Every row gives one point. The ring and each string are closed loops that go straight from each point to the next, and from the last back to the first. Before rounding, they use only three directions, however many columns there are. Count how often each string passes through the ring. Passing back the other way cancels.

Ring (6 x 4):
[[-3.6 -6.4 -1.4 -2.2]
 [-1.4 -5.5 -3.1  1.7]
 [ 0.9 -1.2  1.3  3.9]
 [ 1.1  3.6  3.6  2.1]
 [-1.1  3.9  3.7 -2.3]
 [-4.0 -1.8  4.0 -5.2]]
String:
[[ 0.7 -2.1 -3.6  4.3]
 [ 0.1 -6.5 -5.0  5.2]
 [-0.8 -6.6 -8.7  3.8]
 [-1.4 -2.9 -2.9  0.6]
 [-1.9 -3.3  0.6 -0.4]
 [-3.3 -9.6 -1.9 -0.2]
 [-2.8 -8.5 -3.3  0.3]
 [-2.2 -5.4  1.3 -0.1]
 [-1.4 -2.6  0.3  0.2]
 [-0.1 -3.4 -5.2  3.4]
 [ 1.3 -4.0 -2.4  6.1]
 [ 2.0 -0.5 -1.5  5.9]
 [ 1.8  0.1  6.0  4.7]
 [ 1.1  1.2  7.8  2.8]
 [ 2.0  5.0  5.9  3.0]
 [ 1.8  6.7 -0.1  2.3]
 [ 1.7  7.4  5.8  1.3]
 [ 0.3  4.1  7.8  0.1]
 [-0.9  0.3  3.3 -0.3]
 [ 0.1  2.6 -0.9  0.9]
 [ 2.1  5.6  1.7  3.2]
 [ 2.6  3.4  7.9  4.7]
 [-0.4 -1.5  5.6  1.3]
 [-0.1  0.0 -2.1  1.7]]
Times through: 2

Ring (10 x 8):
[[-0.2 -1.0 -0.9 -3.3  5.0 -0.5  2.4 -0.7]
 [-4.2  0.1  1.0 -2.7  5.8  1.4  3.5 -2.2]
 [-6.6  2.5  2.4 -0.6  4.3  2.0  4.1 -3.1]
 [-5.5  3.3  3.4  1.1  1.4  2.4  2.2 -3.4]
 [-1.6  1.3  3.5  0.7 -0.3  2.5 -1.0 -3.1]
 [ 3.4 -0.7  2.4  0.1 -2.0  1.5 -3.8 -2.0]
 [ 7.1  0.5 -0.3  1.0 -4.1 -1.8 -3.8  0.2]
 [ 7.6  3.0 -2.8  2.2 -4.8 -5.0 -1.6  1.9]
 [ 6.2  3.6 -3.9  1.6 -3.0 -5.9  0.7  2.4]
 [ 3.9  1.5 -3.2 -0.8  0.7 -4.1  1.7  1.5]]
String (25 x 8):
[[  6.3   9.5  -5.3   6.5  -8.0  -9.3   2.2   3.8]
 [  3.5   5.3  -1.9   3.4  -4.1  -4.4   0.8   1.1]
 [  3.3   4.9  -1.2   3.3  -4.2  -3.6   0.2   0.6]
 [  5.3   2.5   0.2   2.5  -5.0  -1.8  -3.0  -0.2]
 [  7.3  -4.6   3.9  -1.4  -3.1   3.5  -8.5  -2.7]
 [  2.8  -2.5   2.7  -1.7   0.1   2.5  -3.8  -2.5]
 [  1.3  -0.2   1.3  -0.9   0.5   0.8  -1.1  -1.6]
 [ -0.9   3.5   1.6   2.0  -1.5   0.0   0.5  -1.7]
 [ -2.2   2.6   4.3   2.1  -1.9   2.9  -1.4  -3.6]
 [  0.7  -3.1   5.3  -1.6   0.3   5.3  -4.8  -4.3]
 [  2.1  -2.1   2.4  -1.7   0.7   2.3  -2.9  -2.4]
 [  1.8   1.2   1.1   0.6  -1.2   0.0  -1.2  -1.3]
 [  3.6   3.7   0.6   3.3  -5.0  -1.7  -2.0  -0.5]
 [  9.6  -1.2   0.2   0.6  -5.3  -1.2  -6.3   0.1]
 [ 11.8   2.5  -2.8   3.2  -8.3  -5.5  -4.9   2.5]
 [  7.9  -0.5  -1.8  -0.4  -2.4  -2.8  -3.0   1.0]
 [  5.1   0.2  -1.4  -0.6  -0.8  -2.3  -1.1   0.5]
 [  7.9   2.0  -4.5   0.4  -2.4  -6.1  -0.1   2.8]
 [  6.0   8.0  -7.3   4.0  -4.2 -10.4   4.5   4.8]
 [  2.9   4.8  -3.7   1.8  -1.4  -5.6   3.1   2.0]
 [  2.4   6.3  -4.5   2.6  -1.7  -6.7   4.3   2.5]
 [  5.4   4.4  -6.3   0.9  -0.8  -8.0   3.8   3.7]
 [  6.9  -0.7  -3.9  -2.1   0.8  -4.4   0.0   2.0]
 [  4.3   0.0  -1.5  -1.1   0.3  -2.2  -0.4   0.4]
 [  1.9   2.9  -1.0   1.0  -1.0  -2.4   1.0   0.0]]
Times through: 3
String (32 x 8):
[[  2.1   2.6   1.4   2.1  -3.3  -0.3  -1.7  -1.3]
 [  1.8   1.4   0.4   0.3  -0.7  -0.6  -0.4  -0.9]
 [  5.0  -3.1   1.3  -2.3   0.1   1.2  -4.0  -1.4]
 [ 11.0  -3.8   0.7  -1.1  -4.3   0.0  -8.1  -0.3]
 [  9.7  -2.4  -0.3  -0.7  -3.6  -1.2  -6.0   0.2]
 [  6.1  -2.2   0.0  -1.8  -0.6  -0.4  -3.5  -0.4]
 [  3.2   1.4  -0.6   0.3  -1.1  -1.7  -0.5  -0.2]
 [  4.9   4.8  -2.7   3.0  -4.3  -5.0   0.4   1.6]
 [  7.5   8.6  -5.7   6.0  -7.8  -9.5   1.7   4.1]
 [  9.2   8.8  -7.4   5.8  -8.0 -11.3   2.1   5.3]
 [  4.8   7.3  -5.0   4.2  -4.6  -8.0   3.0   3.2]
 [  2.2   5.3  -2.7   2.5  -2.1  -4.8   2.6   1.3]
 [  2.3  -0.1  -0.2  -1.3   1.0  -0.7  -0.2  -0.7]
 [  5.0  -3.4  -1.7  -4.2   3.4  -1.2  -0.8   0.3]
 [  3.9  -2.3  -3.3  -4.4   4.7  -2.7   1.6   1.1]
 [  2.7  -4.5  -2.0  -6.2   7.0  -0.6   1.3   0.0]
 [  1.5  -2.7   0.0  -3.9   4.3   0.6   0.1  -1.1]
 [  0.7   0.8   0.1  -0.8   1.2  -0.5   0.7  -0.9]
 [ -2.0   3.0  -0.4   0.1   2.0  -1.3   3.4  -0.8]
 [ -5.5   1.9   0.5  -1.8   5.7   0.4   5.2  -1.9]
 [ -8.2   0.1   2.1  -3.6   8.6   3.0   5.5  -3.4]
 [ -5.2  -2.0   2.8  -4.1   7.3   3.8   2.4  -3.6]
 [ -2.0  -1.1   2.0  -2.6   4.0   2.3   0.8  -2.6]
 [ -1.2  -2.7   2.5  -3.5   4.5   3.2  -0.4  -3.0]
 [ -6.9   1.6   3.7  -0.8   4.2   3.5   2.9  -4.0]
 [-11.1   8.2   3.8   3.9   1.2   1.9   6.2  -4.0]
 [ -7.5   7.1   2.9   3.7  -0.2   0.9   4.3  -3.0]
 [ -2.4   3.8   1.4   1.7  -0.3   0.0   1.8  -1.8]
 [  0.8  -0.7   1.5  -1.4   1.3   1.3  -0.9  -1.9]
 [ -0.5  -1.5   4.2  -1.1   0.7   4.0  -2.7  -3.7]
 [  0.6  -1.7   5.2  -0.4  -1.0   4.7  -4.5  -4.1]
 [  1.7   0.8   3.3   1.3  -2.8   2.0  -3.4  -2.6]]
Times through: 1

Ring:
[[ 1.2 -0.1  2.0 -5.9 -4.2 -2.5  4.5  1.3 -4.0  3.5 -2.8 -4.3]
 [ 1.6  1.0  4.1 -7.2 -7.1 -4.3  6.7  1.1 -4.4  4.8 -1.7 -0.7]
 [ 1.8  2.1  4.2 -6.0 -7.6 -3.8  6.1  0.4 -4.0  4.2 -0.8  3.5]
 [ 1.0  3.3  2.4 -2.1 -4.0 -1.9  1.6 -0.9 -3.3  0.0 -2.6  4.7]
 [-0.1  3.4  0.6  0.5  0.2 -0.7 -2.3 -1.5 -2.9 -3.6 -5.3  1.8]
 [-0.5  2.2 -1.6  1.9  3.2  1.2 -4.6 -1.4 -2.5 -5.0 -6.5 -1.9]
 [ 0.2  0.0 -3.1  1.1  3.3  2.8 -3.7 -0.2 -2.3 -2.9 -5.2 -4.9]
 [ 0.8 -0.9 -1.6 -2.0  0.3  1.2  0.0  0.9 -3.0  0.5 -3.7 -5.7]]
String, 26 rows:
[[  1.5  -1.0   1.2  -6.0  -4.1  -1.6   4.8   1.7  -3.9   4.3  -2.1  -5.2]
 [  0.0   1.1   6.1 -10.0  -5.9  -8.4   7.6   1.4  -5.8   3.8  -6.1  -8.7]
 [  0.5   1.6   3.6  -5.9  -4.3  -4.6   4.2   0.5  -4.5   1.9  -4.5  -3.5]
 [  1.4   0.9   1.9  -4.5  -4.4  -1.8   3.6   0.6  -3.6   2.7  -2.1  -0.5]
 [  2.7   0.1   2.0  -5.6  -7.2  -1.0   6.1   1.3  -3.4   5.8   1.3   2.6]
 [  2.2   1.8   5.8  -8.7 -10.1  -5.6   9.1   1.1  -4.7   6.6   0.0   2.8]
 [  1.4   3.5   8.3  -9.8 -11.0  -8.7   9.8   0.5  -5.4   5.6  -1.8   3.2]
 [  0.6   3.1   4.8  -5.7  -5.7  -5.5   4.6  -0.2  -4.5   1.6  -3.9   0.8]
 [  1.2   1.8   1.7  -3.1  -3.8  -1.4   2.4   0.0  -3.4   1.3  -2.3   1.6]
 [  2.3   1.5   0.8  -2.2  -5.1   0.6   2.7   0.1  -2.7   2.7   0.7   6.0]
 [  1.1   4.4   3.9  -2.7  -5.8  -3.2   2.7  -1.2  -3.5   0.4  -2.0   7.7]
 [ -0.1   5.0   3.9  -2.0  -3.2  -4.3   0.7  -1.8  -3.8  -2.3  -5.2   4.3]
 [  0.1   3.2   1.9  -1.7  -1.6  -2.3   0.0  -1.0  -3.5  -1.9  -5.0   0.8]
 [  1.1   1.4  -0.2  -1.0  -1.6   0.6   0.0  -0.3  -2.8  -0.3  -2.6   1.3]
 [  1.4   1.2  -1.9   1.1  -0.3   3.0  -1.9  -0.6  -2.0  -1.1  -1.8   3.1]
 [ -0.8   3.3  -1.4   3.0   3.6   1.0  -5.7  -2.1  -2.4  -6.4  -7.0  -0.1]
 [ -2.7   4.4   0.1   2.4   5.9  -2.2  -7.0  -2.7  -3.4  -9.4 -11.9  -5.3]
 [ -1.1   2.5  -0.2   0.5   2.9  -1.0  -3.7  -1.3  -3.2  -5.1  -8.0  -4.2]
 [  1.1   0.5  -1.6  -0.2  -0.2   2.1  -1.1  -0.1  -2.4  -0.5  -2.6  -0.3]
 [  1.4  -0.4  -3.6   1.3   1.3   4.5  -2.6   0.1  -1.8  -0.9  -2.0  -0.6]
 [ -0.2  -0.7  -4.9   2.7   6.0   4.4  -6.0  -0.3  -1.9  -4.5  -6.3  -7.3]
 [  0.6  -2.0  -5.7   2.1   5.0   5.7  -4.8   0.5  -1.7  -2.5  -4.3  -7.1]
 [ -0.2  -1.0  -2.6  -0.8   3.4   1.5  -2.5   0.5  -2.9  -2.1  -6.4  -9.5]
 [  0.2   0.1  -0.3  -2.6   0.2  -0.6   0.1   0.5  -3.4  -0.4  -5.3  -6.4]
 [  1.4   0.1  -0.7  -2.1  -1.8   1.0   1.0   0.5  -2.8   1.3  -2.0  -1.0]
 [  2.1  -1.1  -1.5  -2.4  -2.5   2.3   1.9   1.2  -2.6   3.0  -0.3  -1.0]]
Times through: 5

Ring:
[[-1.6 -3.8  1.0 -2.2 -5.0 -0.7 -2.0  1.5 -3.0  1.0 -0.5 -3.3  0.4  1.1]
 [ 1.0  2.3  1.2 -2.9 -2.7 -3.3 -5.8  2.6 -1.2  2.5 -3.0 -3.1  1.0  1.3]
 [ 2.9  7.5  1.0 -2.2  0.5 -5.4 -7.1  3.4  0.8  3.3 -4.2 -0.9  1.3  1.8]
 [ 3.0  9.6  0.6 -0.8  3.6 -4.6 -5.4  3.0  2.3  3.5 -3.9  1.3  0.1  1.1]
 [ 1.7  8.3  0.4  0.2  4.8 -1.9 -2.7  1.9  2.6  3.2 -2.8  2.2 -1.5 -0.1]
 [-0.4  4.4  0.1  1.2  4.7  1.3  1.0  0.5  1.9  2.3 -0.9  2.7 -3.0 -1.2]
 [-3.3 -2.6 -0.2  2.4  1.7  3.1  5.6 -0.3 -0.4  0.3  2.4  3.1 -3.1 -0.5]
 [-4.3 -6.3 -0.3  2.6 -0.9  2.6  7.0 -0.1 -2.1 -0.9  3.9  2.9 -2.1  0.7]
 [-4.6 -8.8 -0.1  1.7 -4.0  1.5  6.2  0.4 -3.7 -1.5  4.2  1.4 -0.8  1.8]
 [-3.7 -8.0  0.5 -0.2 -5.5  0.7  2.8  0.8 -4.0 -0.7  2.5 -1.2  0.0  1.6]]
String, 29 rows:
[[ -1.4  -1.5   0.6  -0.7  -2.0  -0.4  -0.3   1.3  -1.6   1.1  -0.1  -0.8
   -0.5   0.8]
 [ -1.5  -2.0   1.2  -2.5  -3.0   1.1  -2.3   0.7  -1.8   2.0  -1.5  -3.7
   -1.1  -0.7]
 [ -0.4   0.3   0.8  -1.3  -1.8  -1.5  -2.1   1.7  -1.2   1.6  -1.2  -1.2
    0.0   1.0]
 [  1.2   2.7   0.8  -1.3  -2.1  -5.2  -4.2   3.3  -1.0   1.7  -1.8  -0.5
    1.9   3.0]
 [  3.8   7.5   1.1  -2.5  -1.4  -8.4  -8.6   4.6   0.0   2.9  -4.2  -1.1
    3.3   3.8]
 [  4.3   9.3   0.9  -2.0   0.1  -8.7  -8.5   4.7   0.8   3.2  -4.4   0.0
    3.0   3.7]
 [  2.6   6.3   0.5  -0.4   0.3  -7.0  -4.6   4.0   0.4   2.0  -2.2   1.7
    2.2   3.7]
 [  5.6  13.2   0.9  -1.8   2.5  -9.7  -9.8   5.2   2.4   4.0  -5.5   1.1
    2.9   3.6]
 [  4.6  12.2   1.1  -2.5   3.0  -6.2  -9.4   3.8   2.6   4.6  -6.0  -0.6
    1.0   1.2]
 [  1.9   6.9   1.1  -2.3   1.8  -1.8  -5.9   1.9   1.4   3.8  -4.3  -1.7
   -0.9  -0.6]
 [  0.7   3.7   0.7  -1.1   0.5  -2.1  -3.1   2.0   0.2   2.4  -2.2  -0.3
   -0.3   0.7]
 [  2.0   5.3   0.6  -0.7   0.1  -5.7  -4.3   3.4   0.2   2.1  -2.2   0.9
    1.6   2.9]
 [  3.8   8.3   1.1  -2.4  -0.5  -7.9  -8.5   4.4   0.5   3.2  -4.4  -0.8
    2.8   3.3]
 [  3.2   6.6   1.7  -4.6  -2.1  -5.2 -10.3   3.4  -0.2   4.0  -5.8  -4.6
    1.8   1.2]
 [  0.9   2.1   1.9  -5.1  -3.6  -1.0  -8.2   1.7  -1.3   3.7  -4.9  -6.7
    0.0  -0.8]
 [ -0.2  -2.1   1.7  -4.5  -6.7  -2.4  -6.4   2.3  -3.3   2.1  -2.8  -6.2
    1.6   1.2]
 [ -1.1  -3.4   0.6  -0.9  -5.1  -3.6  -1.2   2.6  -3.2   0.1   0.6  -1.0
    1.9   3.3]
 [ -1.4  -2.7   0.4   0.0  -3.1  -2.1   0.5   1.9  -2.3   0.2   1.0   0.3
    0.7   2.4]
 [ -2.2  -3.1   0.6  -0.5  -2.3   0.8   0.8   0.8  -1.9   0.8   0.4  -1.0
   -1.0   0.3]
 [ -5.0  -9.5   0.7  -0.7  -4.8   4.8   3.9  -0.9  -3.8  -0.1   2.2  -2.7
   -2.3  -1.0]
 [ -6.9 -15.0  -0.2   1.9  -7.4   3.0   9.0  -0.3  -6.0  -3.0   6.5   0.6
   -0.6   2.2]
 [ -6.7 -13.7  -0.2   2.2  -5.9   3.7   9.1  -0.6  -5.2  -2.6   6.1   1.0
   -1.4   1.5]
 [ -5.0  -8.4   0.3   0.6  -3.1   4.6   5.4  -0.9  -3.0  -0.4   2.9  -0.6
   -2.6  -0.8]
 [ -2.5  -3.1   0.4   0.1  -1.4   1.6   2.0   0.4  -1.6   0.7   0.9  -0.1
   -1.6   0.0]
 [ -3.0  -5.5  -0.1   1.8  -2.9  -1.0   4.4   1.4  -2.8  -1.0   3.3   2.3
    0.2   2.7]
 [ -4.3  -9.3  -0.3   2.5  -5.0  -1.0   6.6   1.4  -4.3  -2.4   5.2   2.8
    0.8   3.8]
 [ -6.3 -14.5  -0.2   2.0  -7.9   1.2   8.3   0.5  -6.2  -3.2   6.4   0.9
    0.4   3.3]
 [ -4.1 -10.0   0.0   1.1  -6.8  -1.3   4.7   1.6  -5.0  -2.1   4.4   0.7
    1.4   3.8]
 [ -1.6  -2.8   0.3   0.2  -2.9  -1.8   0.9   1.8  -2.2   0.2   1.1   0.4
    0.5   2.3]]
Times through: 1
